Each row is a point. To make a cloud, some directions were put in groups of two or more. Within a group, all points are equally far from the middle, so they leave a hole (a ring in 2 directions, a hollow ball in 3). The other directions are filled evenly. Then the cloud was stretched, turned, moved and blurred a little. Count the holes, and give their numbers of directions, smallest first.

Cloud:
[[-14  26]
 [  0  26]
 [ 31 -31]
 [-45 -12]
 [ -2 -54]
 [-32 -42]
 [ 31 -32]
 [-43  -1]
 [ 17 -48]
 [-28 -46]
 [ 34 -13]
 [-25 -48]
 [-43   0]
 [-30  18]
 [ 30 -32]]
Holes: 1 (2)

Cloud (21 x 3):
[[ 26  22  53]
 [ 55  -1  38]
 [ 16  36  47]
 [ 11  13 -39]
 [-44  20  18]
 [ 32  -6  56]
 [ 32  41 -13]
 [-20  19  48]
 [-40  -5 -11]
 [ 37  -8  53]
 [ 12 -46   9]
 [ 49 -32  24]
 [ 55   3 -10]
 [-11  -2 -37]
 [ 17  11 -38]
 [ 45 -26 -12]
 [ 49 -27  -5]
 [-36  20 -24]
 [-41  30 -10]
 [-10 -30 -18]
 [ 57  -3  35]]
Holes: 1 (3)

Cloud (20 x 3):
[[-11  22  43]
 [ 28 -34  49]
 [ 42 -16 -35]
 [  5  24  39]
 [ 46  11  -5]
 [-37  15  14]
 [ 19 -56  28]
 [ 18   6  47]
 [-32  -9 -31]
 [-25 -56   6]
 [ 16 -54  10]
 [-51 -19  26]
 [-29   2 -43]
 [ 47  16  -9]
 [ 47  -8 -33]
 [ -5 -27 -45]
 [ 31 -35  -2]
 [ -2 -51  -8]
 [-41 -42   9]
 [ -1 -15 -63]]
Holes: 1 (2)

Cloud, 30 rows:
[[ 19  16  22   4]
 [ 24 -17  18 -51]
 [ 52  61  37 -25]
 [-21  44   0  31]
 [ 11 -44  -6  12]
 [ 55   9  -1  14]
 [ 23 -42 -30 -49]
 [ 81  21  26 -10]
 [ 15  10  24  33]
 [-41 -25  43  25]
 [ 72  23  32 -31]
 [ 38  43  36  45]
 [  4   5  39 -25]
 [ -7  20  20 -41]
 [ 57 -36  22  17]
 [ 40 -29 -16 -35]
 [ 35 -27  19 -27]
 [ 29   8  -3  -4]
 [-11  40 -24 -45]
 [ 32 -29  29 -43]
 [ 53 -26  18 -43]
 [-13  41  41   5]
 [ 32  24 -16  34]
 [ 54  10 -24 -23]
 [ 11 -43   4  -2]
 [-14  14 -30 -39]
 [ 10 -36 -30  17]
 [ -3 -40 -26 -71]
 [ -1   5  23  -4]
 [ -2 -48 -11 -40]]
Holes: 0

Cloud, 30 rows:
[[ 16 -34  15 -40]
 [ 13  -9 -17 -18]
 [ 34 -24 -52 -30]
 [ 11  28 -54 -34]
 [ 12  16  48  38]
 [ -3 -20 -26 -31]
 [  6 -17 -13 -48]
 [-19 -25  15  61]
 [ 30 -35 -23 -19]
 [-12 -13 -65   1]
 [  1 -60  28  50]
 [ 32   0  52  40]
 [  2 -44  -5  51]
 [  8 -48 -43  18]
 [ 22 -29 -33 -23]
 [  7 -25 -22  58]
 [ 35 -11  -6 -58]
 [ 12 -51  19  49]
 [ 63 -32  35  27]
 [ 50 -31 -42  -4]
 [ 52 -26  19   4]
 [  0 -73  15   6]
 [ 15  -8  25  17]
 [ 20  -5  31   0]
 [  5  33 -40  42]
 [ 13   8  28 -19]
 [ 39 -41  11  41]
 [ 15  25 -42  28]
 [  2   7 -57  51]
 [ -3   4  -7   2]]
Holes: 0

Cloud (31 x 4):
[[-43   9 -41   4]
 [-40 -14 -45  -8]
 [ 40 -45   5   5]
 [-71   5 -13  -6]
 [-56 -39  23  13]
 [-61  26  37   4]
 [-26 -19  56  -9]
 [-20 -27 -29  42]
 [-49 -13  18  46]
 [ 12  -8  58  13]
 [ 15  37  48   5]
 [ -8 -43 -15 -37]
 [-17  19  51  34]
 [ 29  32 -32 -21]
 [-38 -53  -4  26]
 [  8 -15 -29  44]
 [ 42  15  36  -7]
 [ 46 -23 -26  -9]
 [ -8  28  43 -38]
 [  3  -3  26  55]
 [-25  46 -30  -7]
 [ 19 -53  17  27]
 [-33  49  41 -14]
 [  2  50 -21  11]
 [  5 -48  36  23]
 [-19 -62  16   1]
 [ 44   4  34  -6]
 [  6  37 -32  15]
 [-58   5 -21 -29]
 [ 31  -3  10 -44]
 [ 42  11  -2  33]]
Holes: 1 (4)

Cloud, 50 rows:
[[-40  38 -60 -33  14   4]
 [-34   9 -11 -67  40  12]
 [ 36  51  -7  10  24  -7]
 [ -5 -31  26  -1  16 -22]
 [-10  65   8  35  35  -9]
 [  1 -20 -44 -38  21 -38]
 [-33 -10 -21  23  45 -46]
 [ 13  35  -4 -22 -42  40]
 [-11 -13  15  41  10 -35]
 [ 16  29  12  58   2 -14]
 [-18  -2 -21 -31 -47 -30]
 [-14  18  -6  28   9  63]
 [-52  24   2   1  68  16]
 [-64   3 -19 -52  12  21]
 [ 18  53 -12 -14 -43  24]
 [-34  15  23 -51  46  -3]
 [-37  36 -58 -12  41   3]
 [ -2 -14  20 -25 -28 -38]
 [  0  41 -26 -47  38  15]
 [ 24 -14  28 -23 -17 -26]
 [-45  33 -10  13  69   4]
 [-37  52 -13  15  30 -46]
 [-62  47 -22  19  32  47]
 [-42 -24  13  -3  40 -30]
 [  1 -21 -22 -31 -29  23]
 [-41  26 -33   6  63 -19]
 [-27  15 -53 -29  42 -23]
 [ -2  63  -2  56 -15   6]
 [-44 -18  11 -39  45 -14]
 [-18  16   1  51 -29  18]
 [-22  12 -31  35 -23 -57]
 [ 42 -12  10 -33   8  14]
 [-76  -5 -18 -22  26  21]
 [ -2  48  48 -22   4  15]
 [ 35  12  -6  -5 -37 -41]
 [  7  36  14  38  45  19]
 [  7   0 -52  37   2  15]
 [  9  32   2  37  47  25]
 [-49 -26 -31  15  40  -6]
 [-15  -5   6  47   2 -43]
 [-12  33 -26  48   2  50]
 [-16  13 -35  27 -29 -57]
 [  6  61  -9 -12  33 -21]
 [-48  59  29  25  24   0]
 [-45  36 -21  14  65  22]
 [ 44   3  20 -32  11  18]
 [-50  34  20 -43  -6 -19]
 [-16  17 -20 -23   1 -70]
 [-15  75  -5  22  17 -22]
 [-12  49  32 -46  14  -6]]
Holes: 3 (2, 2, 2)
